Every row gives one point. The window is the flat piece filled in between its corners: a triangle in 3 columns, a solid with four corners in 4, and so on. A path goes straight from each point to the next, and from the last back to the first. After which points does the path pass through the window?

Window:
[[ 1.8 -0.2 -3.6 -2.0]
 [ 0.7  4.2 -1.4  0.2]
 [ 3.3 -3.2  4.1 -4.8]
 [-3.4 -5.4 -6.9  4.1]]
Path:
(1): [ 0.5  0.1 -2.5 -3.3]
(2): [ 0.0 -1.0  1.1 -2.8]
(3): [ 4.6 -1.6  1.4  0.3]
(4): [ 3.1 -1.4 -2.2 -0.8]
(5): [-1.2  0.7 -2.8 -5.5]
(6): [-5.0  0.9 -1.0 -3.2]
(7): [ 3.9 -1.5 -1.2  1.3]
(8): [ 5.3 -1.2 -2.9  1.5]
(9): [-0.3 -3.1 -2.4 -3.0]
(10): [-2.8  1.9 -0.1 -5.6]
(11): [ 9.0  1.2  3.3 -2.8]
(12): [ 2.7 -1.3 -3.0 -0.5]
Through the window after points: 4, 6, 12

Window, 8 rows:
[[ 0.1  3.0 -7.5 -3.2 -3.5 -3.9 -3.5  0.0]
 [ 1.2 -0.4 -1.5  4.3 -4.4  2.3 -2.1 -0.3]
 [-0.8 -2.5  0.5  1.3  4.9  4.8  0.6 -5.0]
 [ 6.1 -4.7  0.7 -3.6  1.7  5.1  3.4 -3.1]
 [-1.0 -4.1 10.1 -3.3  5.3  5.5  0.4 -5.1]
 [-2.2 -4.7  5.0  2.2  1.2  0.6  3.7 -4.9]
 [-3.2 -3.3 -6.6 -1.3 -4.6  0.1 -3.7  0.5]
 [-2.6  1.2 -2.7 -4.1 -3.8  2.7 -0.2 -5.2]]
Path:
(1): [-2.4  0.7  2.0 -2.8  0.3  1.1  5.7  2.4]
(2): [-1.3 -0.6 -0.7  0.9 -0.7  1.3  3.8 -1.0]
(3): [ 0.1 -3.1 -1.2  0.0 -1.9  1.1 -1.3 -4.9]
(4): [ 1.8 -2.9 -2.9 -0.4 -2.6  0.8 -0.6 -4.5]
(5): [-1.3 -0.7 -1.5 -1.9 -0.3  3.5  2.4  0.7]
(6): [-3.5 -1.9  0.5 -3.2  1.8  4.6  3.9 -0.5]
(7): [-0.5 -2.9  0.7 -2.3  0.6  1.1 -1.9 -7.2]
(8): [-1.3 -3.7 -4.4 -1.7 -3.6  0.3 -3.2 -3.7]
(9): [-3.9 -0.5 -2.6  1.4  0.1  3.5  0.0  5.6]
(10): [-1.2  0.3 -0.5 -3.3  1.1  3.3  1.7  1.2]
(11): [ 0.6 -3.2  3.4 -1.4 -1.0  1.0 -3.4 -8.9]
(12): [ 1.4 -4.2 -0.2  2.1 -0.2 -0.6 -1.7 -8.4]
(13): [-1.7 -0.8 -0.7 -0.7  0.7  2.5  0.7 -1.5]
(14): [-0.2 -0.5 -1.4 -3.1 -1.1  4.7  3.1  0.2]
(15): [ 2.6 -5.2  1.0 -2.0 -0.7 -0.3 -3.1 -4.3]
(16): [ 0.3 -3.4 -1.8  0.4 -4.0 -0.2 -3.7 -7.2]
Through the window after points: 8, 10, 12

Window:
[[-5.2  0.0  0.2  1.3 -0.9  2.0 -3.5  2.0  1.7]
 [ 0.1  5.5  4.0  4.5 -5.0 -1.4 -6.3  0.7 -2.6]
 [-2.2 -2.0 -8.0 -1.4  1.7 -1.2  3.3 -0.6  5.6]
 [ 0.9 -0.2  5.9 -3.1  2.4 -1.6  3.1 -0.6  0.3]
 [-2.5  2.7 -5.8  0.5  4.2  2.6  0.6  1.9  5.0]
 [-1.4  1.3 -3.7 -1.2  1.8 -2.3 -4.2  0.6  6.3]
 [-3.1  5.5 -0.6 -5.9 -1.6 -4.1  1.0 -2.2  3.9]
 [-3.6  4.4  6.4  5.4 -1.5 -4.4 -3.3  2.0 -0.8]
 [-0.2 -0.6  3.2 -0.5  0.6 -1.1  2.1  7.6  0.3]]
Path:
(1): [-2.0  4.9  0.9 -0.9  0.9 -2.5 -3.4  1.7 -3.1]
(2): [-4.0  0.4 -3.8 -2.1  2.3 -3.9 -3.5  1.8  0.2]
(3): [-0.6  1.7  0.8  3.9 -1.2  1.0  4.4 -0.5  6.2]
(4): [-0.1  3.4  4.2  1.1 -3.7 -1.1 -2.8  0.4  3.6]
(5): [-3.0  4.1  0.2  0.0 -0.2 -3.4 -1.2  1.5 -2.0]
(6): [-2.0  0.6  2.2 -3.9  3.1 -1.9  0.0 -0.1 -5.0]
(7): [ 0.3  1.1  2.2  0.0  0.9 -0.1  2.5  0.8  6.7]
(8): [-1.9  3.1  3.2  1.6 -3.2  1.3  1.7  1.1  4.6]
(9): [-3.5  1.0  0.6  1.0  3.1 -3.3 -3.0  2.8 -3.3]
(10): [-1.4  2.8  0.8 -0.2  2.0 -2.0 -4.1  2.0 -0.4]
(11): [-1.7  2.9  2.1  2.9 -4.3 -0.9 -1.3  1.5  7.5]
(12): [-1.1  3.5  1.3 -2.9 -3.2 -0.2  0.2  0.8 10.1]
(13): [-4.0  4.2 -2.0 -4.0  1.3 -5.2  0.3 -2.0 -3.0]
(14): [-3.0  4.4  0.3  0.1  0.4 -3.8 -5.1  1.3 -5.9]
(15): [ 0.8  3.8  4.2  4.1 -5.8  0.7 -3.0  0.4  4.1]
(16): [-2.1  0.9  3.8  3.6 -1.1 -2.3 -0.6  3.3  3.4]
Through the window after points: 2, 4, 6, 12, 14, 16

Window:
[[-6.0 -7.4 -1.5  4.8 -4.9  5.4  1.7  1.3 -0.2  1.9  1.4  8.9]
 [ 1.3 -0.8 -6.2 -7.9  0.6  5.3 -4.0  0.8 -0.8 -3.6  2.2 -1.2]
 [ 0.7  4.5  1.9  2.6 -1.2 -3.8 -1.4 -1.7 -4.5  3.7 -5.9  0.4]
 [-0.7 -0.5 -2.8  1.9  1.4  1.6 -3.8 -1.2  2.8  3.6  3.4  0.0]
 [-0.8 -2.3  0.1  0.0 -0.9 -6.8  1.5  5.6  4.0 -1.8 -3.5 -2.8]
 [ 5.2  0.2 -1.5  5.2 -4.7 -1.2 -0.7 -1.5 -0.7  1.9 -4.0  2.2]
 [-0.6 -4.6  5.6  0.8  3.8 -1.1  2.4 -3.6 -1.7  5.6 -0.3  0.7]
 [-2.2 -4.2  1.1  1.0 -8.7 -5.4 -0.9 -3.5 -3.7  1.6  5.3 -0.5]
 [-0.5 -3.4  0.2  8.1  1.6 -4.0  0.1  1.1 -2.7  1.3  7.4  3.1]
 [ 0.7  2.4  5.1  1.5  0.1 -2.6 -0.6 -1.8  1.3 -0.8  3.0 -1.0]
 [ 4.3 -2.3  2.2 -0.2 -2.6 -3.7 -4.3  5.9 -3.4  3.5  2.9 -3.3]
 [-0.4 -3.1  6.6 -1.1  8.9 -4.5 -6.8 -0.8 -0.9 -4.7 -1.6 -4.4]]
Path:
(1): [-1.4 -2.4  1.4  5.5 -2.8  0.4  0.4  0.1 -2.7  3.3  1.2 -2.2]
(2): [-0.5 -0.5  2.1  7.1  0.1  0.5  0.8  1.6 -2.1  4.0  0.7 -4.6]
(3): [ 0.3 -2.3  2.3  1.6 -1.8 -6.9 -2.5 -1.3  0.3  1.2  1.2  4.3]
(4): [ 2.6 -1.6  3.2 -1.4 -0.4 -7.8 -4.2 -2.4  0.3  1.3  1.6  2.5]
(5): [-0.3  0.3 -0.9  4.0  0.0  0.5  0.1  0.8 -2.7  0.4  1.9 -5.4]
(6): [-1.4 -4.4  2.4  3.9 -1.4 -0.2 -0.5 -0.7 -2.1 -0.3  1.5 -6.6]
(7): [ 0.8 -1.8  2.2  0.0 -0.6 -4.0 -1.6  1.3 -1.9  0.4  1.5  2.0]
(8): [ 0.2 -3.1  2.3  0.4  0.6 -4.0 -2.1 -0.4  0.7  1.2  2.7  4.0]
(9): [-2.3 -1.1  0.3  4.3 -0.4  1.1  1.3 -1.8 -2.7 -0.3 -1.1 -5.4]
(10): [-1.0 -1.1  3.0  5.8 -1.4 -1.8 -0.1 -0.1 -2.1  2.2 -0.7 -0.5]
(11): [ 0.0 -3.2  2.4  0.3 -2.2 -7.2 -0.9 -0.9 -0.3  3.5  1.1  5.0]
(12): [ 1.7 -2.1  1.7  2.3 -0.8 -4.3 -2.2  0.9 -0.2  2.5  0.4  3.1]
Through the window after points: none

Window, 14 rows:
[[-3.9 -2.8 -1.0 -2.0 -3.4 -0.3 -5.1  3.0  0.8  2.2 -0.1  1.1 -3.5  2.8]
 [ 7.2 -5.1  3.3 -1.6 -2.5  6.1 -1.1 -0.4 -1.4 -2.8 -1.5  0.7  3.3 -2.3]
 [ 3.8 -2.6 -0.2  2.9  6.5 -4.9 -0.2 -1.2 -6.0  0.1 -0.1  0.5 -0.7 -1.2]
 [ 1.1 -0.3 -4.8  2.6 -0.3  2.6  2.3 -0.5 -1.5 -1.1  8.5 -0.2  2.9 -3.8]
 [-3.7  5.1 -3.8  1.6  2.5 -0.2  1.0 -3.3 -4.3 -4.9  5.7  1.9  7.5  0.5]
 [-1.8 -0.8 -0.3  9.9 -1.3  2.1  0.5 -3.6 -2.5 -1.2 -0.4  3.0 -0.1 -5.2]
 [ 3.2  3.5  2.0  4.1 -1.4  2.9 -1.6 -7.2 -1.7 -0.7 -0.4 -0.2  1.6 -1.6]
 [-1.8 -6.4 -4.8 -1.5 -1.6  2.3  2.9 -3.8 -8.3 -0.8  1.7 -1.6 -2.7 -3.0]
 [-5.0  3.0 -4.4 -3.2  4.7  6.1 -2.4 -1.2  2.4 -1.3 -2.6  1.9 -1.1  3.5]
 [-1.2 -6.5  1.4 -0.3 -1.2 -3.2 -9.7  2.3 -3.9 -3.6  4.3 -4.4 -3.3 -2.5]
 [ 1.8  0.7 -6.9 -4.8  2.7  0.1  3.2  1.3 -3.9 -4.3 -3.0 -0.8 -0.3 -2.0]
 [-1.9 -5.8 -8.4  4.5 -1.4  0.5 -1.1 -3.8 -1.7  0.1  0.0 -1.9 -4.9 10.2]
 [ 4.2 -0.6  5.3  4.9  1.7  1.2  5.3 -2.1  2.3 -2.2 -1.4  0.5 -0.3 -0.4]
 [-0.5 -0.1 -1.0 -1.4 -2.3  5.8 -1.4 -3.9  2.9  0.2 -0.4 -4.3 11.5  0.6]]
Path:
(1): [-0.1  0.2  0.0  3.2 -1.1  0.4 -3.3  2.5 -6.8  0.3  5.2 -4.2 -1.5  0.8]
(2): [-2.2  0.6 -1.1  0.1 -1.1  5.6 -1.2  0.4 -2.8 -2.0  0.4 -2.1  1.9  1.7]
(3): [ 0.1 -1.3 -3.5  0.3  0.5  0.8  1.4 -4.8  1.6 -1.9  0.8  1.4  2.4 -1.0]
(4): [-2.2 -7.4 -2.6  3.0  0.4 -4.1  1.0 -8.7  0.7 -3.0  0.4  4.1 -0.9 -1.8]
(5): [ 0.7  3.5 -1.6  1.7  1.4  6.2 -1.1  3.5 -6.3  0.7 -0.1 -2.8 -0.1 -0.3]
(6): [ 0.1  2.6 -1.0  3.1  0.2  3.6  0.8  1.9 -2.6 -0.5 -0.9 -1.3  0.6  1.8]
(7): [ 1.6 -5.4 -1.1 -1.0 -0.1 -0.6 -3.7 -5.2  2.6 -2.5  1.4  1.8  0.3 -0.7]
(8): [-0.5 -1.5 -1.2 -2.0 -1.3  0.1 -1.4 -3.0 -0.1 -0.7  2.0  1.4 -0.1 -1.7]
(9): [-0.8 -0.7 -1.7  6.2  1.7  6.3 -1.1  2.8 -4.1 -4.3 -2.4 -3.9  0.3  2.7]
(10): [ 0.6 -0.6  0.3  1.8  1.5  1.9  1.3  0.5 -4.1 -1.3 -0.9 -2.5 -0.9  0.0]
(11): [ 2.6 -2.7 -3.0 -0.4 -0.9 -0.1  1.1 -5.0  5.3 -3.3  0.6  3.2  2.5 -0.5]
(12): [ 1.3 -3.1 -2.1 -0.8  0.3 -0.1  0.4 -3.6 -0.6 -2.0  1.5  1.1  2.3 -0.8]
(13): [ 1.4  0.4  0.2  3.4 -1.6  3.7  0.8  0.8 -4.5 -1.8  0.9 -2.1  1.3 -1.7]
(14): [-2.1  1.8 -2.8  1.1 -0.5  2.2 -3.4  3.5 -9.0 -4.3  4.1 -7.7 -2.8  0.5]
(15): [ 1.8 -6.2 -0.1 -0.5  0.8 -1.9 -1.8 -4.3  4.2 -0.8  1.3  5.6  3.7 -3.4]
(16): [-0.5 -4.2 -1.5 -1.0 -0.6  0.7 -2.5 -2.3 -1.2 -2.4  0.2 -0.5 -0.1 -1.9]
Through the window after points: 4, 10, 14, 16

Window:
[[ 1.0  2.8 -1.0 -2.1 -4.7  0.9  1.2 -3.5 -1.2 -2.3  0.4 -3.1  4.9  5.0]
 [-2.6 -7.8  3.4 -4.0 -0.4 -3.9 -2.2  0.8 -1.7  1.4  2.7  3.8 -6.7 -0.5]
 [-0.3 -1.9  2.3 -5.8  2.1 -0.3 -0.5 -0.1 -0.3  2.2  6.9  5.1  0.5 -4.0]
 [-3.8 -1.5 -0.5  3.8 -1.4 -5.8 -3.9 -1.7 -2.6  0.5  1.0  3.6  5.5 -0.8]
 [-1.4 -4.8 -6.1 -7.4  0.7 -2.9 -2.7  1.1 -2.6 -1.6  3.6  3.6 -1.8 -2.1]
 [-2.0  1.9 -3.3  4.3 -2.8  7.5  4.2 -1.9 -2.0 -5.9 -0.8  0.3  4.1  1.6]
 [ 2.5  5.1 -2.0  3.8 -5.3  4.8 -3.8 -1.6 -1.8 -4.9  0.9 -3.2  1.9 -1.5]
 [-0.9 -3.2 -2.4 -1.7 -0.3 -4.8 -2.0  5.7  1.8  5.3  5.0  6.3 -2.7  1.4]
 [ 1.3  4.1  0.2  2.5  0.7  4.3 -1.7  1.9 -0.6 -6.1 -6.0 -3.0  7.4  2.0]
 [-1.4 -4.4  0.9  3.9  2.2 -3.4 -5.2  3.7 -4.5 -1.3  7.6  0.9  4.7  5.0]
 [ 0.4 -5.6 -1.8  5.1  3.8 -4.8 -2.0 -0.8  2.1  0.8  4.3 -2.5  3.0  0.6]
 [-5.2 -3.5 -2.0 -5.5  1.8 -0.3 -2.3  2.0 -4.2  7.5  3.6  0.5 -3.2 -1.9]
 [-5.2  4.5 -0.6  1.6 -4.6  3.3  0.2  1.5  2.2 -7.9  0.6 -5.5  5.9  0.0]
 [ 0.0  7.0 -1.0  2.5 -0.6 -0.6  4.1  1.1 -4.3 -6.2 -0.1 -3.6  2.1 -0.2]]
Path:
(1): [ 1.0 -3.5 -1.6  1.7 -4.3 -2.4  1.9  2.4 -0.7 -1.9  2.1 -2.8  5.3 -2.0]
(2): [-2.2  3.1 -1.5  0.5  1.4  0.9 -3.6 -1.6 -0.7 -5.6  1.1  1.9  1.1  2.3]
(3): [-2.2  3.3 -1.6  1.7  1.7  0.2 -1.8 -1.1 -1.7 -1.1  2.9 -0.7  1.2  2.9]
(4): [ 1.3 -2.8 -1.1  1.6 -5.6  0.7  1.2  4.0 -2.0 -4.8  0.2 -1.2  8.8 -2.6]
(5): [ 0.3 -4.6 -0.9 -3.9 -2.1 -1.5 -0.1  1.6 -3.0  1.0  3.5 -0.4  3.4 -3.7]
(6): [-3.3  2.9 -1.7 -1.7  3.5  0.1 -2.9 -1.4  0.3 -1.5  3.6  4.9 -3.1  2.0]
(7): [-1.3  1.1 -1.0 -0.1 -0.6 -0.3 -1.8 -1.2 -0.5 -1.5  3.3  0.6  0.8  1.9]
(8): [ 0.2 -2.6 -1.8  0.2 -6.0 -1.9  0.2  1.1 -2.9  0.6  2.9 -1.7  3.3 -1.3]
(9): [ 0.5 -4.2 -2.5 -1.7 -3.3 -2.4  1.5  1.4 -3.8 -1.3  2.5  0.2  3.2 -1.9]
(10): [-4.5  1.9 -3.1 -5.1  5.3  0.6 -6.4 -1.0  1.2 -1.3  3.5  4.1 -3.5  1.4]
(11): [-2.5 -1.1  0.7 -2.6  0.5 -3.1 -4.0 -0.5  0.0  0.5  3.3  3.5 -2.7  0.9]
(12): [ 1.1 -7.7 -0.9  0.2 -2.8  0.7  4.6  5.2 -4.0  1.2  2.5 -1.0  3.5 -1.8]
(13): [-0.6 -1.0 -0.3  0.8 -5.3  0.8 -0.5  1.7 -3.7 -2.3  2.0 -1.9  3.9 -2.9]
(14): [-0.1  2.8 -1.2  1.3  1.2  0.5 -3.7 -2.6  0.4 -1.5  2.1  2.1  0.0  1.0]
(15): [-4.4  5.1 -2.1  0.7  3.3  2.9 -1.0 -1.0  1.5 -2.9 -1.3  0.8 -0.8  3.9]
(16): [ 1.8 -0.7 -0.9  1.2 -5.2  2.2  1.7 -0.7 -3.2 -3.7  0.6 -2.1  6.9  0.8]
Through the window after points: 5, 9, 11, 13, 15

Window, 14 rows:
[[ 2.7  3.3 -2.6  4.2  0.5  5.5 -3.1 -8.3  0.1  2.4  7.9  7.4  2.7 -5.3]
 [-9.7  0.7 -3.5  3.3 -2.3 -0.8  8.2 -4.5  6.3  1.3  2.0 -0.1  1.3 -0.7]
 [-1.3  4.5  2.1  3.0 -2.8  2.7 -1.8 -1.0  7.1  6.0  6.5  3.8  2.7 -1.4]
 [-5.0  2.5 -2.6 -0.1 -3.3  3.7 -1.3 -4.9  4.9  5.3  3.7  4.4 -4.7 -4.4]
 [-1.9 -0.3  0.3 -2.4 -0.7 -0.6 -2.2 -2.8 -4.5 -2.2 -1.2 -7.2  0.6 -3.0]
 [-0.1 -0.5  0.2 -5.0  0.6  2.7  2.0  0.9 -3.5 -5.1 -6.6 -1.9  0.7  1.9]
 [-2.3 -4.6 -1.7 -0.4  4.1 -2.5  2.3 -2.5 -0.4  2.8 -6.3 -2.6  1.1  1.5]
 [ 1.7 -0.7 -0.1 -2.2 -0.8 -0.7  4.8  1.9 -2.6  0.8 -2.2 -1.9 -0.5 -5.8]
 [-1.6 -3.8  6.0 -0.4  4.3 -1.1  7.9 -7.0  2.1 -1.8 -5.9 -4.3 -1.7  1.4]
 [ 1.3 -5.2  0.0 -5.3  0.6 -3.2  3.4 -0.4 -1.6 -2.7  0.3 -3.3 -2.0  3.0]
 [ 4.0  2.4 -3.3 -2.5 -0.2  6.0  1.0  0.3 -3.0  2.8  1.7 -5.6 -1.4  0.3]
 [ 5.1  2.0 -2.9  2.9 -8.5  3.5 -1.6 -4.8  5.9  4.1  2.5  2.4  1.3 -1.6]
 [ 0.4  1.9 -0.8 -2.2  5.1 -5.2  4.5 -4.3  4.5 -2.8 -4.9 -3.2 -1.0  0.5]
 [ 1.9 -1.9 -1.4  3.4  2.0  2.6 -1.7  1.4 -2.1 -3.8 -0.7 -3.1 -3.6 -2.0]]
Path:
(1): [-2.4 -3.7 -2.8 -0.8  1.0  2.0 -0.1 -1.9  1.6 -1.6  2.8 -4.5  2.7 -3.5]
(2): [-3.4 -4.0 -4.6 -1.4  3.7  4.9  2.3 -2.0  2.1 -4.2 -1.6 -6.9  2.3 -4.9]
(3): [ 3.1  2.6  3.3  0.0 -3.1 -3.7  2.4 -4.4 -1.0  3.5 -1.8  4.2 -3.8  3.3]
(4): [ 0.4  1.4  0.1  6.6 -0.9 -1.0  2.1 -3.8 -3.9  1.6 -3.8  0.8 -4.8  2.3]
(5): [-2.1 -2.5 -0.8 -5.2  1.3  2.5  0.5 -2.8  5.7 -1.9  2.9 -3.4  2.8 -2.4]
(6): [-1.8 -2.4 -1.0 -2.8 -0.4  1.7  0.1 -3.1  1.3  0.8  0.4 -1.5  1.6 -1.4]
(7): [ 4.5  3.0  0.0  3.8 -2.3  1.0  3.8  2.2 -2.6  2.3  0.7  0.2 -5.5  2.3]
(8): [ 2.3  3.1  1.5  2.1  0.0 -2.2  1.3 -6.9 -0.9  3.7  1.2  2.8 -2.2 -0.8]
(9): [-2.0 -1.9 -3.9 -1.1  2.8  4.9  1.0 -1.7  4.7 -3.9 -0.1 -2.1  2.6 -3.3]
(10): [-0.3 -2.0 -2.1 -1.4  2.0  0.1  2.6 -1.8  2.8  0.7 -1.2 -3.5  1.3 -1.3]
(11): [-3.7  2.3  2.6  1.4 -2.5 -2.4  4.2 -2.9  0.7  0.1 -2.7  1.1 -3.3  1.9]
(12): [ 0.6  2.3 -0.5  3.6 -2.8  0.4  0.8 -2.8  0.5  1.2 -1.2 -0.9 -1.2  2.6]
(13): [-2.3 -1.5  0.8 -3.6  3.1  0.9  1.5 -1.1  3.2  1.5  0.0 -0.1  2.6 -3.0]
(14): [ 0.3 -3.5 -1.8 -1.9  0.3  4.8  1.0 -2.5  5.5 -0.3 -0.8 -3.1  3.3 -5.4]
(15): [-0.5  1.0  0.0  0.1 -0.3 -3.4  2.1 -0.2 -4.8  0.0  0.6 -0.2 -5.7  2.6]
(16): [ 1.0  2.6  0.0  0.8 -1.2  0.4  1.3 -3.5  0.7  3.0 -0.3  0.4 -2.0 -0.5]
Through the window after points: 8, 12, 14

Window:
[[-4.0  4.0 -0.3 -4.6 -1.2 -2.4  2.8 -2.0 -1.9  1.5  3.2  3.2 -1.2  0.3]
 [-2.3  0.2  0.4 -2.9  1.1  4.0 -3.4  4.9  2.6 -5.2 -1.2 -1.3  5.9  3.6]
 [ 8.4 -0.5 -0.7  2.7  0.9  5.7 -2.3  0.6  1.3  3.8  1.0 -0.5 -1.8  2.0]
 [-7.3 -0.5  0.1 -2.1 -1.0 -1.4  3.0 -3.6 -3.3  2.9 -5.3  0.8 -2.1 -0.6]
 [-0.5  5.1 -1.0 -1.1 -2.3 -4.8  1.5  0.2 -0.7  0.5 -4.0 -2.2 -3.3 -1.9]
 [-5.0  0.6  2.0 -3.8 -2.1 -5.8  2.2 -0.3  2.3  6.0 -2.5  1.7  1.8 -3.9]
 [ 5.2 -2.4 -5.6 -1.3 -3.0  4.3 -6.0  1.8 -2.5  3.0  3.7 -5.1 -1.7 -0.4]
 [-4.7  1.9  0.0 -5.1  1.0 -2.5  6.7 -5.4  1.4  1.5 -1.2 -2.8 -0.8 -5.3]
 [ 8.4  1.4  0.4  0.0 -0.9  7.5 -3.9  3.8 -6.5  3.4  1.5 -3.0  0.3 -3.3]
 [ 6.7 -2.1  3.0  4.6 -4.8  6.9 -6.0  2.1 -1.8 -1.8  5.0 -4.7  0.5  0.6]
 [ 0.9 -2.7 -0.2 -2.8 -4.9  4.8  3.1  6.2  2.4 -3.3 -1.0  1.2  1.6  1.4]
 [-4.9 -2.5 -1.5  3.4  1.7  2.0  4.3  8.9  2.2 -4.1  2.0  0.0  5.0  1.8]
 [-2.1 -1.8  4.0 -5.0  2.4 -4.3  3.9  1.4 -0.9  3.3 -0.4 -1.6 -5.2 -0.5]
 [-2.4 -1.3 -0.1  0.5  0.4  5.1 -2.8  6.3  3.5 -4.5  0.6  2.6 -1.0 -2.9]]
Path:
(1): [-3.4  4.0  1.9  0.2  1.5  4.5  2.2  3.3  2.3  3.1  3.4 -4.1 -2.9 -0.3]
(2): [ 3.0 -2.5 -0.4  0.2 -3.3  0.6 -2.3 -0.2 -2.4 -0.4 -1.4 -0.1  0.7 -0.2]
(3): [ 4.5 -3.6 -1.1 -3.3  1.1 -2.7 -2.2  1.4 -5.3 -1.0  2.4  0.4  2.2  0.0]
(4): [-6.8  3.3  1.8  0.6 -5.1  7.1  1.7  4.9  5.7  0.5 -2.2 -3.5 -0.7 -1.7]
(5): [ 0.1  0.5  1.7 -2.0 -2.7  4.4  1.6  3.2  1.0  1.0 -0.6 -1.8  0.0 -0.4]
(6): [ 0.3 -1.9 -1.4 -1.5 -0.5 -0.7  1.6  1.3  1.1 -0.5 -0.3  1.4  0.2 -0.3]
(7): [ 4.8 -3.3 -0.1 -3.4  0.0 -2.4  3.7  0.1 -2.6 -2.3  2.0  1.4 -1.3 -2.7]
(8): [-3.2  2.0 -0.2 -1.0 -1.5  1.4  0.4  1.0  0.9  2.4 -0.5 -1.6 -0.9 -1.7]
Through the window after points: 1, 5
